Every row gives one point. Each copy is the shape, with its points in the same order, turned, moved and blurred by noise. Is it also mirrored, or only turned?

Shape:
[[ 16 -26]
 [ 41   0]
 [ -9  47]
 [ -1   4]
 [ 19  39]
 [-33 -18]]
Copy 1 (6 x 2):
[[  4  22]
 [-34  24]
 [-31 -47]
 [ -6 -14]
 [-46 -17]
 [ 28 -23]]
Copy 1 is: only turned
Copy 2:
[[ 18  -1]
 [ 10  35]
 [-60  11]
 [-13  -5]
 [-39  30]
 [-12 -44]]
Copy 2 is: only turned

Shape:
[[-19  20   9  30]
 [-39  -4  -5  20]
 [ 20   7  15 -13]
 [ 26 -31 -21 -10]
 [-13 -41 -14  -9]
 [ 24   8 -33  23]
 [-24   1 -10 -23]]
Copy 1 (7 x 4):
[[ -6 -37   6   3]
 [ 22 -40  -8  15]
 [  0  21   0  -9]
 [ 29  34  -1  30]
 [ 51   5  -7  25]
 [-16   7   8  46]
 [ 25  -7 -38   7]]
Copy 1 is: only turned
Copy 2 (7 x 4):
[[-19 -11  28  -2]
 [-14 -29  23 -29]
 [ 11  16 -12  -3]
 [ 60  -5  -5 -12]
 [ 34 -30 -11 -39]
 [ 39   7  38  13]
 [  9  -2   7 -42]]
Copy 2 is: mirrored
Copy 3, 7 rows:
[[ 34   1 -21 -11]
 [  6 -21 -25  -4]
 [  4  34  19  -8]
 [-16  -6  46  -3]
 [-29 -20  11  10]
 [ 25 -14  36 -30]
 [-24   4 -10 -21]]
Copy 3 is: only turned

Shape:
[[-12  60 -25   7   0  -9 -49  -9]
 [-36  14  35 -20   6   1  -1 -26]
 [ 26 -10  15  42  20 -11 -14  19]
 [  7  39   4 -44   2  11  22   5]
 [ -8  -7  20  12  -7  -7 -14 -18]
 [  4   2  -2   9  -4  15  24 -22]
 [ -9 -54  20   8   4  -6   0   0]
 [  7  16   4 -25 -28 -20 -22 -11]
 [ -1 -16  18  11 -12   9 -38 -12]
 [ 13  -7 -27  -1   1 -20  10 -19]
 [-16  -2   7   1 -34   0  10  20]
 [ 30   8   3  15   9  16 -39   1]
 [ 16  -2  12   6  20  16 -21   7]
 [ -6  12 -15  32  12 -24   3   4]]
Copy 1 (14 x 8):
[[ 33  41  30 -14 -16   6 -48 -31]
 [ 13 -31  33   3   9   6 -41  24]
 [ 14  11 -52  11 -11 -15 -11   8]
 [-21  -3  22 -28  21  39 -23   8]
 [ 20 -22  -1   9   9 -20 -21  -1]
 [ -5 -12  14 -20  -5 -19   2   6]
 [ 23 -54 -26  22  -1 -12   1  10]
 [ 17 -10  13  -7  34   5 -33 -30]
 [ 41  -7   1  18  20 -20 -11  -4]
 [  6 -25 -10 -33 -12  -2  -3 -28]
 [-21 -15  11  22   9  -3 -11 -26]
 [ 39  26 -11  -4   7  -6  -1  -5]
 [ 26  11 -16   1   7   5  -3  16]
 [  2   1 -15  -9 -34 -12 -29 -14]]
Copy 1 is: mirrored
Copy 2, 14 rows:
[[ 34  18  32  -8  15  -3   5  53]
 [ -9  18 -20 -39  14 -19  -3  -9]
 [ 17 -38  21  35  15  -6  23 -29]
 [  3 -20 -28 -39 -26  14  23  25]
 [-10   9  14   2   4 -16  -1 -20]
 [  2   7  -1  -8 -12  30   8 -26]
 [-35 -10 -11  27  10  -9  -5 -41]
 [-22   1  17 -10 -18 -15  11  27]
 [ -1   3  15  19  -8 -32 -15 -14]
 [-20  12   4  19  -6  27  26   0]
 [-23 -34   5 -14  -6  17 -21  -1]
 [ 37 -16  18  29 -17 -16  10  -5]
 [ 29 -18  -7  19  -6 -16   5  -9]
 [  2 -12  22  12  30  26  21   1]]
Copy 2 is: only turned
Copy 3 (14 x 8):
[[-19  32 -22  38 -14 -16   5  57]
 [-24   2 -40  -2 -33 -22 -17 -23]
 [ 27 -10  -2   6  41 -17 -13   6]
 [-25  28  12 -36 -36 -27   1   7]
 [  7 -14 -20  17 -11 -16  -5 -10]
 [  2   7  10   1 -15  12   0 -20]
 [  7 -57  -9  -5   5  -7 -14 -24]
 [  5  -8  -8   8 -39 -33  19  19]
 [ -3 -29 -10  34   1 -27   4  -9]
 [ 13 -13  -2 -11 -14  19  18  16]
 [  5 -20  20   4 -33 -19 -32   3]
 [ -6   2   9  23  28 -31  16  10]
 [-13  -5   0   3  24 -27   1   0]
 [ 18   2 -14   2   4  11 -21  29]]
Copy 3 is: mirrored
Copy 4, 14 rows:
[[-23  -6   7 -54 -25 -16 -15 -40]
 [ -3  22   1 -40 -12 -13  47  27]
 [ 13 -14 -22   9  -4 -12 -35  27]
 [ -4  45  10 -34  33  17  16  -7]
 [  9  -7  -3  -7 -20 -12  23  16]
 [-12 -10   6   0  21   9  25  13]
 [ 13   5  -1  25 -27   8  17  52]
 [ 16  21   2 -11 -19   1  21 -28]
 [ 26 -18   5 -12 -33   5  11  16]
 [-24   5  -9  19  -3  16  13  -8]
 [ 13  17  38   9  -1 -13  12  10]
 [ 21 -20 -10 -24  -9  16 -23   1]
 [ 13  -4  -8 -21  -5  15 -15  23]
 [-28  -2  -4   7  -4 -23 -14   6]]
Copy 4 is: only turned

Shape (17 x 11):
[[ 24  -4 -10  -5  11   9  22 -16 -20  11  34]
 [ 14  30  -5   4  11  -9  23 -16 -17   2  30]
 [ 20 -14  23 -37 -28 -11 -12 -12  16  19   0]
 [  7  13   7 -37 -16   5 -19 -21  18  -1   0]
 [ -5 -21   5  16  23  15 -19 -10 -24 -18   0]
 [-25  28  22  -9   3   5  11  11 -25  14  10]
 [-30  33 -14  -2 -17  -5  25  27 -10  33 -12]
 [ 15 -17  22 -16 -30 -26  17 -21  13 -10  -3]
 [ 19 -15   8   8   3  22 -20   1 -30 -14  -5]
 [ 24  30   9  15  21  22   4  19   6  -2   7]
 [-32   1  18   8 -14   9 -12   6  -8 -26  10]
 [-24  33  22 -30  -7  27 -19  -6 -35 -16 -18]
 [-19  -1 -16  -2  -1  11 -19  21 -23  -9 -20]
 [ 19 -11 -25 -19  25  17  20  21   0  12 -22]
 [-12  20  -9 -17  18  -6 -17  33 -17 -20 -14]
 [  9 -15 -16 -29 -16   5  25   8 -19  14  15]
 [ -4  15  -1  14 -17 -10 -13  15 -19  -8  17]]
Copy 1:
[[ -5 -16  25  -5  24  16 -25  14  18  18  15]
 [ 13 -22  30 -24  20  18 -21  10  14   8 -14]
 [-10 -30  -4  37   6   2  -7   2   2 -38   0]
 [ 23 -34  -4  26   7 -16 -21   1  -5 -28  -1]
 [ -2 -12 -23  -5 -22   4 -22   8  -8  30  24]
 [ -3 -28 -18 -24  21   0   1 -28   7   9 -18]
 [ -4   2  11 -14  21 -11   0 -60  31   2 -26]
 [-23 -10  19  22  -7 -10 -12  15 -23 -37  -8]
 [-12 -16 -19  18 -13   0 -30  13   0  36   1]
 [ 29   2 -12   9  23  23 -22  -2   5  24 -22]
 [  1  -1 -35 -16   1 -27   1  -1  -9   4  -6]
 [ 14 -58 -30  -2   3 -31 -20 -25  -2  19 -14]
 [  3  -7 -15  12 -16 -23  -7 -30  16  34  -4]
 [  9  -4  28  42   3   9 -12 -34   1  35  16]
 [ 28 -18  -5  10 -13 -14  20 -13   7  35 -21]
 [-21 -17  31  16  27 -15  -5  -6  16   9  10]
 [  2   5 -10  -5  -2  -6  -6   9  24   5 -24]]
Copy 1 is: mirrored
Copy 2, 17 rows:
[[ 40  -7  28 -14  -2  -6 -20  13 -23  14   4]
 [ 26  -3  26 -30  -5   7   7  27  -6  13 -12]
 [ 17  19  -5 -16 -14  -2 -56 -12  29 -13  -1]
 [  7  37  -2 -24  -4   0 -31  -7  24   7   0]
 [  5   0  -3 -14   9  11  -3 -32 -44   9  -4]
 [  6  -8  28 -19 -26  29   0 -17  13  35  -9]
 [ -4 -14  47   9 -26  18  16 -13  40   9  14]
 [ 27  21   1   4 -16   3 -36   1  14 -23 -37]
 [ 32   9  -1 -11  12  25  -9 -34 -32  -2   8]
 [ 43  -1  -2 -24   1   3  27 -11  10  20   6]
 [  0  19 -10   7 -18  32   2 -21 -14  23 -17]
 [ -2  37  23 -28  -8  46  -4 -45   2  27  -7]
 [ -6  12  14   2 -12  21  12 -43 -14   0  22]
 [ 31   2  30  -8  -3 -31   5 -36   0  -7  24]
 [  1  14  10 -29 -33  14  26 -35  -6  -7  13]
 [ 29  10  39   8 -25  -4 -27  -2  -2   2  16]
 [ 12   7   0  -4 -20  36   8   1 -10  -2   6]]
Copy 2 is: mirrored

Shape:
[[  3   0 -25   2 -18 -31  22 -35   9 -31  -5   3]
 [-21   3  29   1  -4  -4 -32 -29  -6 -15   2  -3]
 [  5  14  27   5  21  -2  12 -20 -23  34  -7 -17]
 [-14  31  -9 -35 -12 -21 -35  -3 -19 -18  -5  32]
 [ 21 -16   1 -36  -7  -3 -12  22 -17 -23 -26 -14]
 [-17   4  10  24   2   0 -26  15 -23  -5 -28  14]
 [ 12   8   2 -42  20 -32  31  14  20  34  27  -6]
 [ -9 -11 -24 -26  -3  22 -37 -17 -17   1 -11 -17]
 [ 36  25  23  25   6 -34   7 -34 -20  31  -7 -17]
 [ -4  15  -3  15  -7  19  13 -26   9 -19 -22  17]
 [ 20 -31  10  -8  12 -39   3 -21  45  14   0  10]
 [-16   0 -31 -10 -17 -14  -6  21  -8   4 -12 -21]
 [  3 -16   4  -1  -2  15 -36  20 -12  -9  28   6]
 [  6  15   1 -42  12  16 -16  12  43  13  11 -18]
 [ 18 -30 -33 -33  19 -23  -4 -22  33   6  22 -20]
 [-13  15 -26  17  34   0  -6 -28   3 -32  21 -11]]
Copy 1:
[[-32  23 -19  28   4  10  15 -18 -16  42   6  -8]
 [-33 -12  18  12   1 -11 -16  11  10   8   3  25]
 [ 11   4  -1   6 -25  13 -15  36 -15 -18  16  -3]
 [-14 -25 -30   6  -4   5 -11 -32   8  18  -8  51]
 [  5 -27  -3 -15  24   8  33   2 -29  19 -18  20]
 [ -3  -7  -2  -3  21  15  11  -1  29 -20  17  23]
 [ 41  18   2   3 -54  21   2  12 -18  44 -23   7]
 [ 11 -38   7  -1  24 -22 -17 -15 -10  15   4   0]
 [  1  36 -14  29  -7  18 -20  41 -34 -12  18  15]
 [-30  10 -28  -5  10   3  -2   5  17  19  13 -18]
 [ 15  26   5  41  -7  -9  23  34   5  53 -13   8]
 [ 20  -9  12  -4  15  24   8 -30 -11  25  18   9]
 [  8   4  24 -15  10 -25   5 -17   7  -4 -23  25]
 [ 26  -9  13 -25  -5   4 -26  13   5  55 -30   4]
 [ 28   4  14  38   0 -14   0  -4 -23  60 -31 -15]
 [-22  14   8  27  10  11 -27 -24  10   6 -29 -27]]
Copy 1 is: only turned
Copy 2 (16 x 12):
[[-24  43   8 -23 -24   6   2 -41  10  -3   0 -30]
 [ -8  35  -8 -28  -8  14  11  10  -7  11  26  32]
 [-18  27 -40  20  14 -10  -8  16  16   7  -2  17]
 [ -3  24  -4  -9 -46  -3  16   7 -50 -13  33  -5]
 [ 36  21  22  10 -19 -13 -17   0 -17  12  -7   2]
 [  6  -1 -18 -11 -19 -23   6  -8  -5 -14  17  38]
 [-25  -2  -7  15  31   3 -12  17 -20  17  -9 -56]
 [ -2  36  23  29 -13  -7  18 -13 -24  19  21  28]
 [-34  32 -56   8 -12  14 -37  -4  18   7 -12   6]
 [-22  32   4 -11 -25  -4  25  -9  23 -19 -11  12]
 [-11   7  -3 -10  30  48  -5 -21  -8   0 -14 -17]
 [-12   6   9   4 -11 -39  -1 -28 -28  22   4  -1]
 [  6 -16  13   5 -19   9  13   7   0  27  32  17]
 [-32   0  35  14  11   7   6  31 -31  18 -16   3]
 [-26  24  38  21  23  34 -10 -24 -17  22   9 -27]
 [-46  24  27  -1  -7  -5  -6  -4  25 -11  43   6]]
Copy 2 is: only turned
Copy 3:
[[ 20  28  -7  28  -3   3   3 -31 -20 -12  26  17]
 [-25   7  17  25   7  23   9  -2  41  -9  16   8]
 [-36   5   8  21  19 -10 -39  12   4  -9 -19  -6]
 [ 10  -5  -3  -3   3  54   1 -42  31   1 -13  -2]
 [ 32 -40  -3   9  24  10 -32  -5  24  -6  13  19]
 [-18 -23  -8  18 -21  16 -28  -9  42  17  17 -14]
 [  7  10  26 -38  41 -23  -7  -6 -21  15 -25   2]
 [ 15 -22  22  31 -15  38  -7  17  19 -11 -11  10]
 [-42  23  -6  36  49  12 -42   5 -15  -6   4 -15]
 [-14  13 -30  14 -28   3  -6  -5   9 -18   1  21]
 [-22   6  14  -6  26  -1  10  -7 -34  27  35  27]
 [ 38 -14   6  28  -4   2  -9  -4   7  23  -6 -13]
 [ 14  -9  23 -12  -6  24  -7  22  35   2  25 -19]
 [ 17  -2   8 -22  19   3  20  39  16  26 -27  27]
 [ 22   8  44  -1  17  12   2  17 -38  14   8  31]
 [  6  52  15  20 -27  19 -19  13  17  10   8  21]]
Copy 3 is: mirrored
Copy 4 (16 x 12):
[[-26 -27  -1  14  17  -1  18   4   5 -20  30  31]
 [ 27   5  -9  -2 -13  33  16  -9 -22 -17  22   3]
 [ 13   6  -5  22  -2  28  18   8  -4  42 -13  -5]
 [  2 -30 -42   5 -43   6  -3 -31   0 -23  18   0]
 [-11  -4 -12   7  11  30 -12 -43  27 -24 -22  -1]
 [  5  19 -42 -23  -6  11  25 -10   4  -9  -3 -16]
 [ -7 -40  25  29 -23  -1  -3   8  -4   9 -57  17]
 [ 29   9 -26  27  10   8 -28 -18   4 -25   8 -11]
 [ -4 -25 -23  15  18  43  26  17 -17  49  -5   9]
 [ -8  -4   6  -8   9  -9  19  -5   4   1  36 -16]
 [  2 -48  21  13  15  25  28  28  -5 -31 -25  -1]
 [  7   0 -31   8  11 -18  -4 -19  10 -17 -23  25]
 [ -5  17 -17  -7  -7  17 -17 -13 -34 -33 -20 -16]
 [ 32 -31  27  -5  -8  -1 -34 -13  -5  -9 -31  -8]
 [  5 -36  17  35  17  10 -28  28  -1 -38 -21  16]
 [ -4  10  -2  -8  -9   4 -23  39  -3 -10  30  18]]
Copy 4 is: only turned
